Every row gives one point. Before rounding, the points of a table are all equally far from one centre. They may lie mostly on one side of it. Where is the centre, to within rounding?

Points (8 x 3):
[[49 11  6]
 [ 1 12 41]
 [49  9  3]
 [16 72 68]
 [46 35 44]
 [13 17 46]
 [-4  4 29]
 [ 4 -2 18]]
Centre: [  2  73 -11]

Points, 18 rows:
[[  6 -49  24  39   4 -17 -22 -13 -72  56   8]
 [ -6 -53  28  16 -17 -39   5   4 -21  77   6]
 [ -9  -5  40  19  -4 -50  -9  11 -39  40   6]
 [-18 -30  29  32  14 -25 -20 -44 -36  61 -25]
 [-16 -61  31   4  17 -40 -13 -63 -33  47  -6]
 [ 15 -26  23  53  10  -2  16 -27 -60  64  -6]
 [  4 -58  24  18  14 -14  11 -17 -81  55  -2]
 [  8 -36  63  19  -7   6  -7  -8 -58  62   3]
 [ 36 -58  39  11  -4 -21  -4  -9 -57  77  16]
 [ 66 -29  26  35   9   1 -13 -27 -47  73  11]
 [ 28 -15  55  26  13 -10 -17  -1 -20  73  36]
 [ 33 -35  23  -7 -13 -23   2   0 -52  86  -7]
 [ 16 -54  56  -8  23 -43 -30 -37 -34  36 -28]
 [ 33 -23  24  29  32 -65 -11   4 -40  14  26]
 [ 25 -23  49  18  11  -8  -8 -46 -42  79 -17]
 [ 17 -30  57  53  11 -14  -6 -25 -54  48   6]
 [  5 -54  65   3   3 -27  -5 -18 -54  57  22]
 [ 22 -49  47  27 -13 -30 -27  -5 -61  50   4]]
Centre: [ 22 -34  11   2   8  -4   0 -19 -15  22   5]

Points (23 x 20):
[[  45  -20   22  -16   37    9  -29  -13    8  -31  -46   58  -11   11
    29   24  -62   -7   -3   63]
 [  -8    4  -41    4   70   38  -43  -10   20  -30  -54   54  -24  -20
   -19   48  -15   25   -4   17]
 [ -26   -8   36    3   41   62    9    3   10  -30  -42   26   -1   25
    65   17  -62   -7   20   80]
 [  44  -27    8  -20    1   44   -5    0   -4   65  -58   10    3   -3
   -41   24  -82  -32   13   17]
 [  37   -4   29  -50   24   76   49   -4  -11  -19  -23   90  -31   23
   -24   31  -53    0   15   12]
 [   4   10   56   37    5   -4   33  -43   45  -45  -42   -5   25   19
    -3    7  -68    7   -2   50]
 [  26  -31   22    8   94   17    7  -34   47  -35  -52   -1  -17   27
   -11   13  -36   41    6   35]
 [  37  -13   60   17   62  -14   11  -11    6  -36  -22   31  -23   13
    -2    4  -35  -27  -21    2]
 [  16  -21   -3  -44   50   58   21  -40   12   24    5   33    4   28
     8    2 -105  -38    2   44]
 [  37  -33   43  -20   75   68   24    3   59  -13  -18   -4  -27   48
     2   -1  -33   37   12   63]
 [   4  -17   -5   -5   45   11    6  -33   -9    6  -21    8  -80   30
     1   48  -31  -70    0   50]
 [ -33  -43  -18   28    7   40    6  -34  -29  -40  -29   25  -21   -7
   -36   83    5  -15   31   16]
 [ -11    3   18   -5   79  -19   26   37  -34  -28  -47   11    7   29
   -54   17  -79   -9   -8   36]
 [  47  -61   39   54   51   36   12   18  -27   13  -43   -8  -16   11
   -46   36  -54  -11   14   28]
 [  10   -9    5    6   29   25    6  -55   19   18  -18   53  -24   32
    45    4  -80   -7  -17   50]
 [  41  -42  -20   13   51   13   65  -15   25  -33  -57    8  -21  -34
   -38   59  -74  -25   19   56]
 [  31  -57  -37   31   53   13   24   13   78  -21   -3   17  -28  -38
   -49   30  -55    8   -3   24]
 [   6  -41   36   20    3   40  -22  -21    0  -64  -38   26   -9    4
    -8   37  -73   27   12   70]
 [  45  -13   33  -32   45   36   21  -17   37   -1  -47  -53  -27   11
   -51    2  -67   28  -16   68]
 [  62  -38  -16  -16   33   25  -45  -12   62    9   -6   -8    2   39
   -10   42  -54   15  -49   39]
 [  32  -50   23  -29   28   37   -4  -16   35  -10  -59   19   11   26
   -49   13  -41   30    7   56]
 [  46  -77   14   -3   40   21  -21  -48  -14  -12  -18   -5    8  -13
   -13  -13  -54    5   16   10]
 [ -17  -13    3  -35   54   45    6  -41   64   -1  -50   -4   -1   -4
    -6    4  -32   11  -11   60]]
Centre: [ 28  23 -33   3  10  37  26  19   0 -21   4 -21  -9  19   3  27 -41  12
  27  11]

Points:
[[ 30 -18  39 -29   1 -22 -29  45 -29 -58  12  32   5 -30   8  21   4   9
    6  55  17 -17  -3  57]
 [ 25 -15   3  47  -8   7 -20 -22 -42 -46  69  56   9   2 -18  45 -22  30
    3 -17   5 -21  10  52]
 [ 63 -19 -15   4 -33   4 -31  27 -57 -29  48  56 -31 -10 -11  48 -49  18
   27  13   2  30  -7  67]
 [ 32  -3  -4  -2 -49 -17  16  51 -15 -60  52  59  18 -13 -26  48  10  -6
    3 -13  31  19  35  49]
 [  9  42 -27   3 -18 -20  -2 -20 -11 -29 -20  31  17  -4 -15  35  -8  36
   17 -43  25  29 -50  70]
 [ 34  21  50 -27 -13 -42  17  37 -41 -49  24  55 -57  -2 -31  71 -16   9
   25   8 -46   9   7  62]
 [ 83  -4   8  12   1 -39  18   5 -37 -15  24  37 -13 -14 -48  21 -30  48
    3  22  10  20  56  82]
 [ 67 -26 -29  -5  -3 -23 -34  53 -35   0 -21  48   1 -51 -56  40   8 -30
    1  34  10 -17  24  80]
 [ 49   0  17  12  18 -48  19  54 -58 -23 -13  59 -54  11 -24  28  -7 -16
   35 -13  46   8  29  46]
 [ 83  43  -5  15  22 -10  -2  47 -47 -76  44  40  -9 -15  21  49 -18 -11
    0  24  -3  16 -17  67]
 [ 63   7  -9  24 -13 -27   2  24 -35 -53 -21  53 -23  20   0  57  -2  12
   27  52  17   5  43  62]
 [ 59   9 -13  17 -25 -17 -41  12 -55 -56 -11  43 -27  50  12  45  28  -6
  -21  17  14 -14 -46  55]
 [ 29 -45   5   0  21 -32 -18  21 -55 -28   1 -24 -11  32   3  75  -4 -27
   26  13  12  -4  25  82]
 [ 77   3   3 -53  -2 -34  30  40 -53  -5  38  18 -52  46  -2  68  18   2
  -14  24  -4   7  24  36]
 [ 63  19   6 -42 -35  -5 -12  44 -48  -5  19  57   3 -45 -36  41 -22 -24
  -14  32  34   2  33  47]
 [ 70 -17  -2   0 -29  16  18  40 -10 -41  39  43 -32   4  -7  58 -15  16
    2 -54   4 -16   3  64]
 [ 88 -29 -12  19 -21 -29 -41   2 -57 -51  50  34 -22  30  -6  42  27 -48
  -23  26 -24 -19  38  73]
 [ 50  12 -13  12 -41 -63  20  18 -31 -55  31  90 -64  15   7  34   6   3
  -28  -9  18   7 -14  65]
 [ 95  38 -28  20 -16 -20 -39  38 -38 -48  43  55  -5 -54  -4  42  35   4
   -1  24  24  18 -12  60]
 [ 36  12 -41  31 -16 -24 -16  21 -64 -53  29  61 -26  -6  17  48  -3 -27
   -2  16  22 -40  34  92]
 [ 51  -1 -11  48 -36 -18 -42 -13 -86 -45  18  46   0   5  27  46 -14  24
   20  44 -14   6   2  70]
 [ 90  12  -1  -3   4 -27 -13  -2 -27 -41  40  71  -9 -17 -14  26  -1  -8
   23  34  10 -33  29  69]
 [ 38  71  19  23   3 -18 -13  59 -14 -48  43  53   4 -38  13  50  23  -5
   21  55 -12   6  22  45]
 [ 44 -29 -17  12  11 -30 -14  32 -23 -53  59  80 -36  14 -23  14 -25  29
  -15  30 -22   2   7  75]
 [ 23 -23   3  25 -36   2 -45  12 -27 -48  43  58 -21  12 -39  41   7 -21
   24  -2  20 -23  22  67]
 [ 77  12  14  29  11   2 -15  12 -51 -33  35  75 -57 -14  17  63  -9  12
  -11  12  19  -3  17  73]
 [ 55  11   6   7 -38  -8 -10  17 -61  -8  82  47 -41 -14 -30  33 -34  17
   -6  51  -9   7   8  76]
 [ 56  12 -15 -45 -18 -42  -4  44 -27 -36  39  38 -17 -13 -18  12 -40   2
   19 -11   9  23  -9 106]
 [ 59  19   0  13  11 -15   4  61 -27 -64  41  57   7  -1 -25  34  -5  -6
   31  18   2 -16  -2  70]
 [ 69   2 -43   3 -23 -34 -22   3 -13 -64  25  47  -1  -7 -40  32 -51  18
   19  46 -13 -16   3  16]]
Centre: [ 26  12 -14  16  -7 -35 -12  11 -32  -3   7   9 -21 -22  -1  17   8 -13
 -20 -12 -36  17  14  24]

Points (31 x 24):
[[-22 -38   0   8  22  51  53  -6 -44   7 -34 -19  33 -49 -14   9  25 -35
   -3   3 -28  22  26 -20]
 [-59 -20  23   3  16  50  69 -19 -15  27 -42  13  45 -24 -49  11  25 -16
   15   2 -40  19 -13  -7]
 [-24 -26  33   5  29  57  76  -9 -52  13 -40 -14  22 -42 -11  22  23 -21
   20 -17   0  11 -27  23]
 [-76  -6  -8 -19  31  27  76 -19 -11  26 -30   9  18 -28 -31   2  24  15
   25   4 -20  42  24 -23]
 [-15  13  26 -22  22  60 100 -18 -43  12  -9   4   5 -50 -57  11  19  20
   19  19 -26  22  -8 -10]
 [-59 -11  11 -10  23  43  79 -13 -16  15 -15  21  31 -65 -35   2   0  14
   11  26   3  64   6  -2]
 [-34  -7   7  -6  21  63  80  -8  -8  17 -44 -33  15 -64 -49 -21  22   1
   12  -1 -24  23  -5  -7]
 [-51  -3   7 -15  12  43  91 -22 -17  -9 -60  -5  27 -36 -25   3  11 -13
    5  -7 -15  19   3 -23]
 [ -8   8  20 -28  30  53  74 -45 -49  16 -36  12  35 -47 -30  -2  30 -14
   14  24 -10  25  -9 -13]
 [-45   8  16 -14   6  28  86 -10 -40  -3 -32   0  21 -56 -25  25  -3  -7
   11  22 -32  47   4 -27]
 [-19   3   6 -15  55  60  76  -1 -38  34 -31 -24  10 -35 -38  19  -1  -1
   18  31  -9  56  -6 -40]
 [-33   7  19 -15   6  55  83 -26 -38   4 -13   9  48 -23 -38  -2  40  12
   24 -11 -28  41 -11 -12]
 [-48  -5  28  -4  45  43  86 -16 -26   0 -35  -8  22 -46 -30  18  -2  12
   13   1 -11  60   5 -11]
 [-32   8  13 -25  33  23  86 -24 -16  -9 -33 -21  38 -46 -30  -5  18   6
   33 -11 -27  21  20  -8]
 [-45  24  14 -24  24  44  97   0 -33  33 -40   6  40 -50 -38  12  18   9
   -6   3 -37  36  -3  -5]
 [-37 -10   8  -6  28  44  89   0 -30  30 -30  15  29 -48 -28  -7  27  -9
    3  -4 -36  48   7 -36]
 [-15   5  22  10  18  55  82 -28  -9  17 -35   9  46 -53 -46  -7   5  -3
   20  29 -34  50  -3  -6]
 [-17  -7   4 -22  26  44  71 -19 -18  -6 -50 -20  13 -31 -37   4  21  14
   12  -9 -46  53  14 -33]
 [  7 -15   2 -22  24  34  48   7 -38  31 -24 -28  39 -59 -23  -8  44 -24
    6  15 -28  50  19 -12]
 [-60  14  31 -27  17  35  58  20 -39  -2 -30  -7  30 -37 -52 -14  19   8
    3  -1 -37  40   0 -10]
 [-19  -2  20  -4  42  56 105   3 -26  13 -43  29  14 -33 -10   1  29  11
  -17   7 -17  16 -36 -27]
 [-37   3  20   4  12  52  95  -7 -35  21 -13  13  25 -62 -21   5  27   5
   47  -1 -36  29  18  11]
 [-29   8   0  23   6  30  83  -7 -41  29 -13  20  25 -54 -21 -21  31   7
   24  -6 -53  38  -3  -8]
 [-48  -3   8 -37  23  49  66 -29 -43  19  -3  -1  15 -47 -62  23  28  15
    1  -6  -7  46   7  10]
 [-27 -28  17 -22  37  47  70   1 -36  23 -29  -9  -5 -47 -21  -4  33 -41
    7   8  -2  42  22 -13]
 [-43  -3  15  -9  24  47  68  -4 -20  12 -26 -10  40 -41 -45   0  24 -11
   24  35 -13  76  -6  -6]
 [-15   7   8 -23  25  41  90 -28 -32  21 -24  -8  14 -27 -40  -1  29 -15
    9   5 -25  60   5 -31]
 [-42  -4   0  -2  17  20  98 -14 -27  18 -15 -23  10 -24 -19   2  26 -23
   24   5 -45  35  -1 -20]
 [-25  -7   3 -23  32  53 121 -13 -31  20 -23  12  38 -20 -36  22  13   6
    8   8 -40  23  11   2]
 [-36 -18  14 -47  -2  41  72 -20 -16  37 -44 -15  14 -59 -29   8   7   8
   32 -11 -26  46  19   7]
 [-24 -52  34 -19   5  49  55 -17 -27   9 -36   6  31 -57 -51  -8  19  17
   14  14 -16  32  14  -5]]
Centre: [ -7   3  -4  -9  16  37  38  11  -9  21 -15   9  11 -19 -15  11   1  11
   9   9  -8  14  -5   8]

Points (30 x 24):
[[-25  23  -8  -3  -1  34   4 -31 -15 -12 -63   3  18  -9  27  -3  29 -33
  -75  -2 -17  48  14 -27]
 [-58  16 -30 -12  25  53 -15 -35 -65  19 -54   3  43  -7  31 -24  31 -25
  -75  23  -3   2 -18 -33]
 [-75  45   0  54 -16  65 -21 -32 -56   7 -32  24  55   7  38  21 -17 -37
  -43   9  49   5 -10   3]
 [-61  55  37 -16   3  28 -32 -40 -55  -6 -31   8  59  11  22 -16 -28 -31
  -45  42  34  54  -4 -28]
 [-82  13  19  -3   3   6 -11 -25 -47  10 -63  -9  55  15  41  19  17  10
  -72  34  28  19  42 -25]
 [-45  11  19  27  24  35 -36 -42 -48  18 -45 -16  76   7  16 -21 -14 -17
  -40  -1  20  39   5 -53]
 [-35  12  34  43 -14  68 -41 -55 -40  17 -30  14  35 -28  44  19  17  -9
  -52  40 -26  22   3 -35]
 [-32  45 -22  30 -29  22  -2 -34 -46  20 -15 -10  55   3  10  -9   5 -19
  -75 -16  -5  10 -16 -38]
 [-84  32   2   9  -5  13 -22 -35 -57  12 -70  36  69  25  46 -14  24  28
  -31  67  57  27  -3 -10]
 [-53  -5  15 -38  24  56 -19 -37 -63   9 -41   2  25  24  16 -17  30 -15
  -72   3  20 -28  -3 -44]
 [-83  27 -12   0  22  25 -14 -34 -74 -26 -30  16  55 -45  -5 -24  14 -34
  -48  -3  37   0 -14 -26]
 [-95 -14  -9   2   5  42  -5 -38 -50  -6 -52  25  39  18  17 -19 -27  -8
  -77   1   0  13 -29   3]
 [-42  57 -36  54  12  50 -43  -3 -41   0 -41   3  48   5  54   2  16   6
  -54  30  28   2  12 -43]
 [-32  54 -27 -43  12  65 -11 -41 -55 -17  -2  42  10 -14  48  15 -27 -14
  -35  63  23  23  23   7]
 [-32  22   4 -23   0   8 -30 -58 -65  19 -32  13  56 -49  37  17  42 -26
  -61  47  15  21   1 -55]
 [-55  73   3 -34  33  28 -45 -44 -44   7 -57  -7  27  12   2   9  15  -8
  -31  88  43 -11   6 -20]
 [-54  28  -6 -15  20  75 -31 -49 -19  11 -24  56  69  -8  53 -13   4   1
  -61  57   8   5 -26 -24]
 [-55 -17   3  19  14  48   8 -63 -36 -13 -69 -22  31   1  14 -25 -43 -36
  -50  29  -1  27 -35 -26]
 [-44  22 -17 -25  49  41 -13 -39 -53   6 -46  23  25   5  63 -16  24  15
  -23  42  31  28 -82  33]
 [-78  21 -20  33  32  16 -33 -35 -40  -6 -62  20  26  20  52  -8  36 -26
  -66  11  36 -23  -6 -69]
 [-42  37   8  17 -29  20 -41 -37   7   3 -30  -9  38   5  44 -13  11  23
  -98  33 -13  14  -9 -26]
 [-38  33  -3 -10   4  55  12  -4 -47  23 -46   0  80 -21  28 -12  -2  15
  -37  44  -8  10  16 -42]
 [-51 -21  -2   6  -9  26 -27 -11 -64   4 -64  45  -8   9  18 -12   6  -3
  -88   5 -18 -13   1 -44]
 [-38  18  24  -9  30   8 -32 -40 -30   4 -54  13  27  18   9 -16 -21 -16
  -77  -8   8  32  -6 -65]
 [-44  -6 -25  13 -11  32 -34 -52 -34 -10 -68 -12  87  44  68   0  27  -8
  -37   7  31  24   6  19]
 [-31  38  -1   6 -29  60 -34 -31 -46  -6 -57  32  68  -1  36   4  29 -24
  -65  45  13  17  -8 -41]
 [-77  47 -10   2  11  23 -14 -61 -38  12 -68  17  60 -13   5   5   6   1
  -68  21   5   4   0 -37]
 [-72  34   3  20  -4  42 -23 -36 -46  35 -72  -3  35 -26   8 -13  15  11
  -70  38  13 -20   6 -33]
 [-25  18 -21  -8  -4  72 -34 -21 -20  17 -40   9  63  -7   7  17   1  -5
  -67  17  27  27  -6 -42]
 [-33  26  10  23 -17  31 -55 -38 -15 -18 -34  11  52  54   3 -16 -15 -30
  -61  39  37  42  51 -17]]
Centre: [-26  -4  -2  12   6  -7 -18 -27 -21  -2 -15  20  18   5  28  -5   3 -17
  -3  41  20 -14  -7   2]

Points, 29 rows:
[[ -17   -8  -59   -9   11  -49   15   36  -14  -45  -54  -25  -38   35
    -4    2   -3  -37   64   35   42   22  -67    7]
 [   0    3  -19  -10   59   -3  -10   39   -3  -66  -69  -56  -42   48
    14  -22   -5  -60   47   23    9   14  -42  -13]
 [  -1  -21  -59   14   22  -19   37   16   -6   -1  -67  -47  -23   52
    29   -3  -33  -32   38   33   41   32  -21   -8]
 [   4  -11  -60   -2   41  -26  -23   35    5  -34  -46  -72  -34   44
    14  -31  -23  -48   39   26   31   12  -21   14]
 [   8   -9  -24    7   30  -43   30   24  -18  -64  -76  -37   -4   32
     5  -20   -4  -34   67   27   38   50  -56  -18]
 [   4   -5  -47    7    3  -47  -18   14   -8  -20  -99   -3  -37   49
    21   10   15  -30   48   27   25   26  -59    7]
 [ -23    0  -77    2   41  -28    7   -6  -12  -32  -69  -31  -12   33
    20    7   -7  -48   49   24   18    5  -40   11]
 [  18  -25  -28  -30    9  -42  -27    1   -4  -51  -91  -24  -36   40
    18   11   14  -43   37   49   -7   40  -36    5]
 [   6   -1  -73    8   21  -26   -9   43    1  -45  -75  -26  -16   39
     8    9  -16  -28   45   39   53   33  -50   32]
 [   9   -6  -19   23   36  -27   -4   18    1  -38  -92  -35  -32   58
    48  -17  -16  -42   39   27   14   24  -68   12]
 [ -36   -7  -40   -3   26  -42  -35    5    0  -41 -100  -36    4   50
     5   -1   -5  -24   46   22   36   14  -26   18]
 [  21  -13  -30   25   43  -28  -19   34    4  -22  -92  -58  -23   46
    29    1  -14  -36   47   22   27   42  -41    2]
 [  -1   -2  -49  -25   33  -52   -9   19   -4  -40  -45  -44  -39   29
    41   -7  -10  -29   47   48   32   20  -58    9]
 [  12   15  -37  -36   21  -37    0    9    8  -35  -92  -28  -14   46
    10    2   -9  -38   61   18   27   18  -81   10]
 [  -1    6  -31    5   59  -33   -8   21  -19  -31  -62  -57  -14   57
    28  -18   15  -14   42   50   48   25  -59   31]
 [ -28   -2  -49   21   42  -29   -7   48    4  -32  -76  -20  -30    5
    23   -9    0  -38   37    1   12   19  -64    5]
 [ -12  -10  -49    8    7  -42   11   33    5  -59  -64   14   -4   38
    53  -15   -3  -40   27    4   15   18  -41   -1]
 [   8   -8  -43    5   25  -35    2   22    6  -41  -92  -27  -18   61
   -10   -9  -24  -40   74   20   34   14  -54   14]
 [   8  -12  -43    9   31  -16   -6   46   -6  -65  -67  -53  -25    5
   -10  -28  -42  -20   33   40   32   18  -47   25]
 [  -7  -13  -46    0   36  -53   23   46    9  -13  -69  -42  -15   40
    12   12    1  -23   45   12   18   22  -66  -12]
 [ -24  -27  -49   45    2  -56  -10   31    4  -62  -75  -35  -10   41
    -7  -12   -6  -28   33   24   36   29  -58   19]
 [   7  -17  -43    8   18  -15    6    1    1  -34  -99  -30   -6   10
    18   10   18  -39   58   13   22   41  -54   41]
 [   9   17  -44   -5   12  -48  -32   26  -21  -44  -72  -36    2   72
    17   15    5  -43   46    9   -8   11  -41    7]
 [  19   -6  -44   -3    8  -54    0   37    6  -25  -70  -25  -26   36
    11   16   -9  -53   72   27   35   33  -45   16]
 [   3   -1  -53  -10   40  -38  -12  -10  -20  -43  -62  -25  -67   48
    11  -14    2  -50   47   29   14   -3  -67    9]
 [  10   27  -42    4   25  -71  -17   -4   -9  -46  -86  -36  -24   57
    13  -10  -19  -22   35   11  -12   28  -20   24]
 [ -17    1  -32  -14    7  -61    8   33   -5  -36  -89  -14  -13    0
   -12   11    0  -23   35   40   65   35  -49    2]
 [   1  -21  -18    8   63  -31  -12   45  -21  -50  -88  -42  -40   38
     4    7    3  -46   41   11    0   44  -54   17]
 [   3  -10  -66    5   42  -53   -3   20   22  -61  -64  -32  -11   13
    21   -8   -5  -43   42   22   31   38  -54    6]]
Centre: [  0   7   1   3  14  -3  -7  -5   2 -28 -20 -14 -20  40 -21  -1  -3 -26
   3   6  26  44 -35   6]
